Rows are points. Each copy is the shape, with its points in the same order, turned, moved and blurred by noise. Say if it was mirrored as well.
(in the rows, 128 means zero)

Shape (7 x 2)
[[165  98]
 [100  67]
 [170 182]
 [135 169]
 [ 70  87]
 [110 135]
 [ 92 126]]
Copy 1 (7 x 2)
[[174 137]
 [156  71]
 [ 97 192]
 [ 97 156]
 [127  52]
 [108 106]
 [105  95]]
Copy 1 is: only turned
Copy 2 (7 x 2)
[[110  51]
 [180  81]
 [ 51 123]
 [ 86 131]
 [186 113]
 [123 127]
 [142 124]]
Copy 2 is: mirrored

Shape (7 x 3)
[[153 157 111]
 [196 134 138]
 [ 35  94 104]
 [160 114 215]
 [135 152 139]
 [ 87 121 179]
 [ 97 110 118]]
Copy 1 (7 x 3)
[[119 174 130]
 [ 70 154 115]
 [228  93 129]
 [ 66  80 164]
 [123 149 153]
 [144  83 173]
 [169 117 123]]
Copy 1 is: mirrored
Copy 2 (7 x 3)
[[115 156 174]
 [151 125 200]
 [112 159  39]
 [129  48 164]
 [104 135 156]
 [ 95  90  99]
 [126 145 103]]
Copy 2 is: only turned

Shape (10 x 4)
[[ 97 130 169  79]
 [147 153 149 162]
 [121 174 168 175]
 [113  74 165 128]
 [ 88 165  82 129]
 [175  79 171  69]
 [ 76  76  77 141]
 [171 113 123 178]
 [100 139  83 125]
 [161 174  96 159]]
Copy 1 (10 x 4)
[[118  92 185 113]
 [161 162 121 117]
 [150 182 146 136]
 [100  91 113 135]
 [113 158 157  33]
 [155  39 112 124]
 [ 65 127  99  55]
 [158 151  64 104]
 [119 144 137  48]
 [180 171 117  56]]
Copy 1 is: only turned
Copy 2 (10 x 4)
[[139 160 110  79]
 [149 147 180 155]
 [155 187 180 152]
 [112 128 182  72]
 [ 83 166 115 170]
 [165  72 138  67]
 [ 35 136 159 122]
 [130 111 201 157]
 [ 81 143 123 159]
 [140 133 160 204]]
Copy 2 is: only turned

Shape (13 x 8)
[[151 120 155 154 178 167 148 175]
 [147 182 138 194 119 106 150 179]
 [175 122  68  84 101  91  94 118]
 [164 112  98 112  71 131  74 134]
 [148 132 170  88  70 170 146  62]
 [175  74 169  91  99  95  95 117]
 [130  74 142 164 121 133 117 152]
 [117 105 108 119 127 115 145 108]
 [150  72 118 117 183 119  74  58]
 [ 92 164 130 164 120 121 164  77]
 [ 86 176 183 198  86 173 120 177]
 [ 53 166 166 109 187  95 173 163]
 [ 72 156  95 187 166 101 188 170]]
Copy 1 (13 x 8)
[[176  88 182 132 130 183 139 134]
 [182 170 183 164 141 111 154 132]
 [164 141 102 101  91 100  63  62]
 [144 139 107 145  83 129  41 104]
 [ 72 129  89 151 152 186 107  70]
 [110  91 165 144  91 137  47  48]
 [134  78 169 160  96 127 104 139]
 [123  99 127 109 113 107 126 104]
 [151  32 116 105 151 113  53  96]
 [108 129 120 123 179  94 150 125]
 [109 176 191 180 152 155 127 197]
 [119 125 227  50 160 128 169 127]
 [172 128 179  96 126  85 206 160]]
Copy 1 is: only turned
Copy 2 (13 x 8)
[[171 115 177 136 156 146 102  77]
 [152 195 133 172 136 180 105 137]
 [122 173  91  53 175  88 159 147]
 [135 124  76 100 156  88 146 157]
 [178  90 146  66  84 132 193 164]
 [152 105 153  99 187  84 182 179]
 [121 103 144 160 157 115 150 111]
 [104 143 153  91 130 124 169 116]
 [107  86 142  56 213 139 193 100]
 [105 148 150 106  90 201 168 124]
 [139  97 132 185  81 185  80 153]
 [ 83 155 243 101 116 175  84 128]
 [ 75 196 173 153 109 184 107  76]]
Copy 2 is: mirrored
Copy 3 (13 x 8)
[[136 173 143 121 182 168 164 151]
 [169 156 120 145 151  92 196  96]
 [110 112  40 121 120 119  72 115]
 [159 102  48 115 124 140  90 136]
 [136  47 157 130 151 167  71 101]
 [110  67  99 139 150 107  92 186]
 [146 111  99 134 138 160 175 173]
 [ 89 112 100 127 113 155 141 119]
 [ 56  87  63  63 175 162 129 159]
 [112  82 141 116 127 144 186  62]
 [234 117 170 100 125 139 197 115]
 [ 79 176 205  95  86 117 180 124]
 [110 186 134 133  94 149 231  85]]
Copy 3 is: mirrored
Copy 4 (13 x 8)
[[125 120 179 172 161 174 112  61]
 [115 162 210 137  79 128 139 102]
 [169 119  66 131 113 116 194 126]
 [149 104  93 172  67 161 166 136]
 [139  73  79  98  74 166  89  63]
 [190  73 128 107 110 178 162 127]
 [134  78 170 156 137 165 150 128]
 [123  85 130 110 136 107 136 117]
 [126  61 101  99 192 170 209  89]
 [ 57 101 170  80 106 102 111  89]
 [ 64 136 208 154  48 194  88 106]
 [ 99 167 183  69 180 143  73 144]
 [ 65 155 214 151 152  80 109 127]]
Copy 4 is: mirrored

Shape (13 x 9)
[[127 173 164 165 127  96 186 128  68]
 [159 165 172  91  69 200 130 165  90]
 [ 95 128 102 123  63 150  94 167 125]
 [ 80  85 134 164 142 100 193 103  93]
 [132 149 136  78 176 112 149 119 170]
 [117 161 111 138 115 165 150 131 131]
 [165 127  67  89 141 177 110  99 154]
 [ 47 175  59  64 121 113 113 131 101]
 [158  87 164 131 158 105 159 153 130]
 [106 123  99 159 154 192 153 100 114]
 [149 129 163  91  96 145 116 101 138]
 [102 140 141 172 172 168 139 108  98]
 [135 151 114  89 166 134 169 129 162]]
Copy 1 (13 x 9)
[[ 74 156 153 202 116 125 167 143 151]
 [136 235 115  88  91 134 164 154 165]
 [157 148 121  94 114 180 117 197 127]
 [ 87  69 173 165 110 109 134 160 178]
 [122 103  97 110 166  98 185 107 116]
 [129 146 140 114 147 167 152 138 163]
 [153 109 112  58 123 164 138  72 130]
 [ 72 100 130  71 138 207 177 179  88]
 [160 107 133 157 105  72 164 135 133]
 [126 113 185  95 143 155 135 109 183]
 [121 157  86  92 118 104 121 130 140]
 [110 135 201 123 159 123 132 117 161]
 [128 103 112 114 153 127 198 107 141]]
Copy 1 is: only turned
Copy 2 (13 x 9)
[[125  85 198 154 163 191 139 105  79]
 [169 185 167 136 139 214 112 197 152]
 [114 112 125 173  77 153  90 194 149]
 [134  22 170 133 127 145 153  92 139]
 [141 141 175 104  82  98 141 101  95]
 [115 122 140 156 104 153 159 145 132]
 [146 166  69 116  86 116 144 130 127]
 [102  89 118 113  12 179 108 154  76]
 [174  91 184 126 155  93 129 130 125]
 [108  96 104 124 137 145 200 139 153]
 [148 153 152 121 107 147  92 119 164]
 [ 89 101 139 114 164 154 164 132 126]
 [148 139 160 121  87 116 171 121 101]]
Copy 2 is: only turned
Copy 3 (13 x 9)
[[150 119 143 158 160 183 191 139 162]
 [136 188 160  72 142 176 158 129  53]
 [142 193  72 131 129 122 121 111  78]
 [112 113  93 149 149 112 192  98 195]
 [137 130 176 134 174  78 105 150 142]
 [117 175 124 123 155 150 118 126 137]
 [123 153 130  61 158 108  46 123 146]
 [150 171  61 141 249  98 109 149 106]
 [126  97 149 125  95  99 154 142 148]
 [ 67 151 104 103 161 151 118 105 167]
 [153 153 165 102 146 108 117  88  95]
 [ 66 112 121 135 161 165 127 105 149]
 [121 152 158 122 165  92 104 167 157]]
Copy 3 is: only turned
Copy 4 (13 x 9)
[[136  80 104 189 128  49 112 155  90]
 [185 119  67 139 154 145  61 109  34]
 [155  92 119  75 169 159 136 150  55]
 [134  54 116 116  67  66 148 160 130]
 [136 172 103 108 136 100 101 154 166]
 [139 139  95 122 123 123 144 144  70]
 [152 179 120  93 125 159 148  76 120]
 [144 127  84  44 203  71 181 133 101]
 [177 102 139 143  98 117  85 161 155]
 [144 121  77 127  77 130 183 121 101]
 [122 117 101 108 137 143  70 106 108]
 [140  98  65 164  99 124 168 143 121]
 [151 180 107 111 118  95 116 150 137]]
Copy 4 is: mirrored

Shape (14 x 11)
[[ 76 132 119 107 198 113 140 123 110 134  81]
 [ 82 186 150 162 183 120 155 157 220 121 161]
 [155  84 156 131 110 208 168 139 210 160  75]
 [ 87 144 195 148  95 127 154 119 138 149 174]
 [178 101  88  94 185 104 128 123 107  94 171]
 [107 116 186 146 124 156  72 123 150 124 182]
 [164 117  97  96 101 160 102 172 124 109  69]
 [123 144 107 160 157 123 183  85 127 113  88]
 [152  87 150 113 107 107  79 137 138 160  97]
 [153 179 158 144 134 182 163 162 167 149  78]
 [145  83  88 123 187 146 124 107 147 180  91]
 [139 143  87 126  91 119 138 137 107 124 182]
 [161 143 120  82 145 156 108 126 206 126 140]
 [ 94 160 125 105 105 175 119  80 113 164 173]]
Copy 1 (14 x 11)
[[136 165 173 118 144  96 142 162 146 148  92]
 [136 221  96 145 138 104  69  74 163 188 130]
 [142 156  90 241  80 177  97 149  86 140 102]
 [ 82 151 101 107 106 148  69  80 129 116  78]
 [164 158 103  62 134 133 174 152 104 117 177]
 [104 115  75  91 141 173  91  93  91 174  91]
 [135  77 144 175  94 156 153 149 124 129 177]
 [139 185 122 156 127 111 178 118 158  96  87]
 [ 54 115 117 141 108 167 141 178 102 149 131]
 [139 141 108 216 145 155  80 126 162 117 128]
 [137 164 116 168 134 105 166 195  71 139 104]
 [125 119 101  95  95 117 128  86 111  90 162]
 [140 170 120 159 145 168 118 117  72 154 177]
 [117 114 135 113 153 118 101  74  66  96  90]]
Copy 1 is: only turned
Copy 2 (14 x 11)
[[141 176  96  99  92 135  97 105  88  79  68]
 [113 169  47 153 137 105 179 169  56  55 148]
 [138 158  63 127 122 119 119 249  88 203  83]
 [154 145 139 154 145 160 187 195 108  87 111]
 [143  87 101 170  90  92 108  73 122 132 119]
 [ 95  93 152 130 129 138 148 194  99 103 143]
 [123 173  98 121  99 155  64 138 129 193 142]
 [173 180  69 122  81 100 127 147 152  91  91]
 [109 142 134 125 168 134  66 157 130 153 101]
 [173 192  67 149 106 137  98 219  77 132 142]
 [154 128  78  79 123  82  83 137  93 145  73]
 [169 135 121 144 127 141 163 102 143 143 161]
 [107 153 109 152 112  67 127 156  72 161 149]
 [176 148 180  99 103 119 171 158  95 123 136]]
Copy 2 is: only turned
Copy 3 (14 x 11)
[[134  66 126  75  93 133 115 192 153 139 139]
 [100 128  49  60 191 126 111 147 155  79 174]
 [125  25  89 159 148 127  71  76 108  60  97]
 [ 97 152  99 172 140 125  78 146 189  91 143]
 [165 115 138 100 123 143 217 146 163 112  72]
 [127 171  91 175 153 125 115 166 104 103 126]
 [128  64 179 127 149 163 124  96  93 151  93]
 [ 97  59 122 103  88 168 146 141 166  78 152]
 [ 99 114 129 143 104 122 106 122 102 144  58]
 [124  70  91 109 146 188  70  77 132 102 145]
 [153  58 107  95  65  98 138 121 107 103 100]
 [123 145 167 135 141 128 167 100 179 116 137]
 [134  85  72 126 176 124 160 101 115 133 110]
 [147 126 115 189 116 104 133 124 162 141 182]]
Copy 3 is: only turned
Copy 4 (14 x 11)
[[119 151 110 116 173 171 143 177  87 102 144]
 [142 154  84  44 117 181 202 106 120 137  52]
 [126 221 165 152 112 118 128  72 165 124  61]
 [128 139  93 122  43 148 157 138 102 196  95]
 [148  69 110 114 164  98 117 192 162 108  94]
 [123 122  81 125  58  66 169 133  94 129  76]
 [109 126 162 111 133  84  65  80 140  73 132]
 [174 125 143 136 159 179 160 118 117 128 140]
 [116 142  83 168 112 106  68 105 118 102 105]
 [117 172 140  98  90 158 151  68 168 102 129]
 [112 161 106 163 206 114 134 120 135 114 105]
 [112  47 133 109 115 117 114 127 123 168 108]
 [134 153 102  74 142  69 126 113 166 133  94]
 [ 99 119 115 121 109  84 161 126 101 204 161]]
Copy 4 is: only turned
